Rows are points. To make a cloud, some directions were put in groups of two or more. Within a group, all points are equally far from the middle, so they leave a hole (a ring in 2 directions, a hollow ball in 3). The other directions are filled evenly. Then the cloud was stretched, turned, moved and blurred a little. How many holes are there, and how many directions does each take, smallest first?

Cloud, 21 rows:
[[-13.1  26.4 -15.3]
 [ -9.3  10.3  25.3]
 [ -8.3 -11.4 -34.1]
 [-11.7 -29.5   8.2]
 [-16.5 -28.1 -12.3]
 [-23.3 -19.6  10.6]
 [-10.4 -30.4 -15.0]
 [  1.8 -30.7 -17.5]
 [  7.0 -17.4  24.5]
 [-23.7   4.7 -26.6]
 [ 21.7 -25.6  -3.6]
 [  8.4 -15.4  25.3]
 [ 29.1 -14.7  -8.9]
 [ 20.6 -21.8  11.9]
 [-10.1 -32.4  -6.6]
 [-31.7  -7.8   3.4]
 [ 11.1  25.7  10.0]
 [ -7.6 -11.3 -34.7]
 [  2.9  30.6  -9.3]
 [-27.4  -6.8  13.6]
 [-12.5  -2.3 -34.2]]
Holes: 1 (3)

Cloud (29 x 4):
[[-12.5 -11.2  18.6 -12.1]
 [-26.5  10.5 -18.6  16.5]
 [  2.3  17.6  19.0  10.7]
 [ -0.9  32.7 -28.5 -13.2]
 [-14.7 -24.1   7.1  21.0]
 [  9.0  34.3   8.3  37.4]
 [-30.1 -11.7  35.2 -20.9]
 [-10.6 -17.9 -11.5 -21.0]
 [ 13.2   3.0  35.5  24.1]
 [-26.1 -11.3  13.3  16.7]
 [ -7.0 -20.3  32.0   6.7]
 [-20.6   8.0  -4.6  36.1]
 [-14.1 -14.4  16.6  -4.7]
 [-12.4  14.3 -17.4  32.1]
 [-26.5  36.3  22.4   6.0]
 [  3.7  31.0  18.5 -22.6]
 [-26.9 -14.3  -8.8 -16.9]
 [-20.9  23.6  -0.3 -15.3]
 [ -7.2 -17.9  38.9   2.0]
 [ -5.9  14.0   6.9 -21.4]
 [  5.2  -4.3  -6.1  21.6]
 [-14.6   0.6  25.8  18.8]
 [-22.2 -13.5  29.7   0.0]
 [-11.6 -17.8  -6.1 -26.5]
 [  5.7 -16.4  19.9  -8.1]
 [-39.9  16.5 -16.6   1.9]
 [-15.7  18.0  -1.4 -30.0]
 [ 10.2  11.0  29.7  16.8]
 [  0.0  31.5 -23.8 -10.9]]
Holes: 0

Cloud, 53 rows:
[[-26.3   8.9 -11.2 -23.6  25.6 -19.3]
 [  6.4  24.3  13.0 -11.5   3.7  19.9]
 [ -2.2   3.0   5.6 -36.5 -17.0 -11.9]
 [-18.7 -19.3 -18.9 -24.9  20.4  22.6]
 [ 19.0   6.4 -31.1  14.8   8.7  -1.7]
 [ 26.0   5.5   7.8  21.1  19.2 -26.8]
 [-27.1 -26.6  -6.0 -27.6   0.6 -21.5]
 [ -3.2  14.4  13.4  17.6 -13.2 -28.2]
 [-12.4  18.8 -32.9   1.3  -7.1 -27.1]
 [  7.4  16.5  18.0  11.2  -8.0 -38.2]
 [-15.7  -6.4  -7.9  31.1   9.2 -27.8]
 [-21.6 -16.3 -24.8  18.1  -4.9 -30.8]
 [  5.4  18.8   0.1 -34.3  24.9 -38.2]
 [ 16.8 -19.8  14.9 -32.2  -7.9   0.6]
 [-20.8   7.3  25.6  -2.9  13.0   3.9]
 [-23.5 -38.1  -7.8 -29.9  -7.7 -26.6]
 [ 24.3 -15.0 -25.6 -28.8   5.4 -22.5]
 [-16.7   2.1 -16.8 -34.5  11.8 -21.5]
 [ 15.6  -8.6  10.9  22.4  15.5 -35.9]
 [ 21.2  -8.6 -14.3  24.5  10.4 -11.1]
 [  7.5 -14.9 -15.5 -38.9  17.9  -1.4]
 [-13.3   9.5  -0.8  26.3   0.7  21.8]
 [-24.7 -34.7  -7.4   7.7  -4.2   4.8]
 [ 11.0 -15.8 -13.0  20.1  44.4 -14.7]
 [  5.1 -15.9  28.1  11.6  24.2  14.5]
 [  8.5  28.1  -6.6 -19.8   0.0 -26.4]
 [-26.7 -20.5   4.8  13.4  -2.1  -6.2]
 [ -9.2  27.7 -11.5 -15.5   3.6   1.7]
 [ 13.6  26.1  -2.8 -24.7  19.4   4.1]
 [-14.1  11.3  29.2  13.4  11.5 -25.0]
 [  0.3 -34.1 -15.5  -9.4  30.9  -2.2]
 [-14.6  37.8 -21.2  -2.1  17.0 -29.3]
 [ 16.3  24.1 -15.5 -24.5  25.9 -31.6]
 [-33.6 -15.8 -16.8 -12.6   0.1  -0.7]
 [ 32.9  -9.4   6.7 -14.6  14.1 -12.9]
 [ 10.7   5.0  21.7   1.0 -13.7 -11.9]
 [  2.9  22.2 -16.4 -16.7 -19.3 -20.8]
 [-11.2  10.9 -22.2 -30.6  -8.1 -14.0]
 [ 18.7   7.7 -17.9 -25.4  43.3  -1.5]
 [ 35.3 -10.3 -21.0 -14.9  15.4   6.8]
 [-20.2 -24.0  -7.8 -33.6   4.4   5.0]
 [-11.1 -25.7 -26.5 -13.7  24.6  -5.3]
 [ 17.0  21.5 -27.3   8.8   9.6 -16.7]
 [ -4.7   2.5 -38.8   8.4  27.1 -21.5]
 [-21.8 -15.1  -3.1  17.9  37.8  -1.6]
 [ 31.9 -13.4 -23.3   7.1   3.9   4.3]
 [ 17.8  24.2   1.6 -19.3   7.6  -5.7]
 [  5.8 -47.9   0.2 -23.5   6.3  13.1]
 [ 11.1 -21.4  -4.4 -39.4  17.2  23.9]
 [ 12.3  -4.0  29.1  -4.9  33.3 -27.7]
 [  4.7 -28.7  -0.5  11.7  30.4 -20.7]
 [ 16.9  -1.9 -31.6 -31.6  -8.7   6.4]
 [ 30.6 -19.9  -4.8   9.8  12.6  -8.1]]
Holes: 1 (4)

Cloud (86 x 8):
[[ 17.6   1.2  35.3  -5.1 -16.3 -12.7  16.9  -6.6]
 [ 21.6   4.6  29.2  -1.0  43.4 -23.7 -14.7  -3.8]
 [ -8.1  19.8 -19.0 -18.7 -30.0   8.2  -6.1  16.8]
 [ 22.6   1.7 -35.5  28.5 -11.8  -3.2   0.9 -12.7]
 [ 26.7   1.4  17.8 -27.5 -16.6 -23.3 -23.4  17.3]
 [ 10.6  18.3 -18.4  -3.5 -25.8  13.0 -22.0  17.8]
 [  0.7 -34.5  -4.8   2.0  13.2  -2.0  13.6  17.0]
 [ -9.3  -3.0  16.5 -11.9  14.1  28.2   8.9  -2.9]
 [ -5.6   4.6  -6.6  22.0  -5.2  26.5 -43.7  38.5]
 [ 12.6  -9.7  12.8  11.5  -5.5 -18.1  28.3  44.6]
 [ 30.0   7.6  -7.2   5.4   2.4 -36.7   6.6 -29.2]
 [ 16.7 -13.8 -12.0 -22.1 -12.6 -37.4  -1.1  13.0]
 [-10.6  -1.4  24.9  12.1 -16.3  21.0 -29.8  -1.3]
 [ 21.1  -7.1  -3.0 -16.0 -27.0   3.9 -40.0  23.3]
 [ -1.5 -20.2   3.2  -5.3  -7.3  -6.8 -38.6  -3.1]
 [ 46.3  -6.9   6.7 -12.6  15.6 -23.0 -10.2  -6.4]
 [ 19.4  12.0   7.8   5.9   6.0 -39.1  19.0 -38.1]
 [-27.2  18.0  18.7   5.8 -26.7   4.5 -25.8  15.0]
 [ 12.1   8.6 -10.0 -16.0 -43.9 -23.8  32.8   3.8]
 [  8.7  11.5   1.0  31.7   3.2  17.0  22.4  26.3]
 [ -3.2  17.8 -21.1  39.3 -32.8   4.5   9.6  14.0]
 [  1.2   4.0   9.5  -2.4  14.0  34.9   5.5  26.2]
 [-22.4 -24.9  -6.2  18.4   6.9   2.0 -28.5   6.3]
 [-21.1  24.2  -5.4  10.6  -1.9 -40.2  22.7  23.9]
 [-21.2  25.6  -7.5  -9.8  -3.2   7.5  -1.2 -10.7]
 [ -0.8 -25.8  21.0  10.3  17.7 -31.3   2.5 -24.2]
 [ 22.7 -43.0  -9.1  24.6  -1.4 -24.6  -1.0  18.1]
 [  7.1  -4.5  37.1   6.6  10.3  29.3  10.2  -0.3]
 [ 29.5 -30.7 -18.0  -9.8  -0.3 -13.9  17.0   0.9]
 [  0.0 -36.2  15.8 -11.3  -3.6  19.7 -17.2  21.2]
 [-27.7  18.8   4.4  -8.8  12.6 -13.2   1.0  -1.0]
 [ -9.3  14.0  -3.7  20.2  -4.5  23.6  35.2  -9.0]
 [-15.9 -16.7  13.6  29.5   8.1  15.1 -18.3  40.8]
 [ 30.2  27.9   3.1  -4.3   1.2  -9.8  28.4  -9.1]
 [-14.8   3.4   9.5  26.6  -2.0  22.2   6.4  42.7]
 [-16.2  -0.6 -13.0   0.5 -17.8  21.3 -36.8  23.7]
 [-24.9   9.1  13.4 -18.1  16.0   9.3  -6.2  20.8]
 [-15.8  -6.0  11.5  13.2 -32.2  18.2 -25.2   8.5]
 [ 12.4   8.0  -6.9  36.5   4.3   3.8  11.7  40.8]
 [ 17.2 -39.1  10.9  13.4 -21.0 -20.0 -16.2  15.8]
 [ -4.7 -14.2 -24.8 -21.6  -6.5  -5.5  10.8  20.3]
 [ 35.9  29.3  15.1  40.4   3.4  19.7  -2.9   1.2]
 [-26.3  -8.3  30.6   8.4   5.7   1.2 -32.5  21.5]
 [ 10.2 -27.2  18.4 -13.5  38.9   7.4 -20.1  -4.0]
 [ 26.1 -22.4   8.2  26.2 -23.6 -34.5  -3.8  20.9]
 [  7.0  -7.3  26.8  -8.7  -1.5  28.3  11.7  20.8]
 [ 22.5 -30.6   3.4   8.0  20.9 -17.9  -4.2  26.0]
 [-20.6 -16.5  32.1   7.1 -13.4  -4.9  14.0  17.1]
 [ 12.3 -24.8 -16.1 -26.6  -1.7   1.3  -1.1 -11.5]
 [-12.8  -7.7  12.3  28.1   4.9 -34.1  -6.6 -23.8]
 [  0.4  11.6  35.6  32.3 -13.0  -1.8  12.8  18.0]
 [-19.1  23.5  20.4  -5.5  20.1  -8.8 -33.3  11.0]
 [ 27.7  -6.4 -11.8  16.4 -24.8  -1.6 -15.7 -11.2]
 [ 27.6  24.3  34.6   5.8   4.8   1.0  19.9  10.5]
 [-16.4  -1.3   8.2  23.4  21.5 -16.3  -2.7  42.0]
 [  8.9  -6.3  22.3   7.3 -24.5  31.3  13.5   5.4]
 [ 45.8   4.0   4.5  14.4   9.2  -2.0   4.4  35.9]
 [ 29.3 -22.2 -23.4   6.6 -23.7 -11.3  -6.3  31.4]
 [ 44.8   8.5 -10.2  -3.5  26.9 -16.9  -8.3 -13.9]
 [ 61.3  10.0  -2.1   0.8   7.9   1.1  -3.8  -9.8]
 [  4.7  30.9   5.4   3.0  18.0 -14.4 -14.5 -29.0]
 [ 48.2 -14.9  10.4  16.5 -14.0  -7.9  -7.4  23.7]
 [ 32.0   2.3  33.0  27.2   8.3 -21.7   6.8 -10.4]
 [-22.6  -9.6  -1.5  -6.5  19.0 -27.5   5.1   9.8]
 [-11.2 -16.4  29.8   0.5   1.7 -17.5   8.9 -20.5]
 [ 18.3   9.7  14.1  39.3 -12.8  13.0  -0.9 -33.6]
 [  7.5  20.9  16.0 -30.5 -19.9   6.0   1.6  -8.5]
 [ 10.9 -12.6   1.5  18.3   4.9 -16.1 -44.7  17.5]
 [ 12.7  -1.5   9.2 -32.6 -29.0   8.2  16.4  16.0]
 [ -3.0  15.8  13.9 -44.2 -14.1   4.3 -17.6  10.6]
 [ 16.4   2.5  -5.8  22.4 -45.1 -10.0   1.6  -2.1]
 [ -0.3   2.3  -2.3  30.3 -17.4  19.7 -20.3 -17.4]
 [  8.5  -3.5 -22.2 -17.6 -16.7 -12.1  -0.5 -25.6]
 [ 58.7  -6.6  -0.5  -0.4  18.2  16.5  -7.7  13.5]
 [ 27.2  25.2  -1.4  -2.4 -12.8 -27.4  17.4   4.4]
 [ -1.9  22.9   4.0  16.0 -50.6  -2.7  13.5   8.5]
 [ -3.9  14.6  27.2 -29.9 -26.7   1.6 -13.2   4.7]
 [ 21.6   5.6  -5.5   5.2  28.8   0.2   5.8  28.7]
 [-27.9   9.6  20.9  33.7   2.5 -15.2  13.5   6.7]
 [-23.7   0.6 -31.3  25.1   4.3  -2.4  -6.8   8.4]
 [ 38.1  30.2  27.8   9.0  -1.8 -12.5   5.9   8.1]
 [ 31.3   6.8   2.9  20.8 -26.5 -32.0   9.8   2.0]
 [ 22.1 -24.7   0.5  -2.9 -12.3 -28.6 -30.2  29.2]
 [-13.8   1.8 -10.9   8.2 -21.4  10.1  32.7  38.8]
 [ 32.2 -17.0   0.5 -14.8  -5.1  20.9  23.4 -18.1]
 [ 18.9 -15.5  14.6  11.5  16.3   6.9  35.6  -6.6]]
Holes: 1 (6)
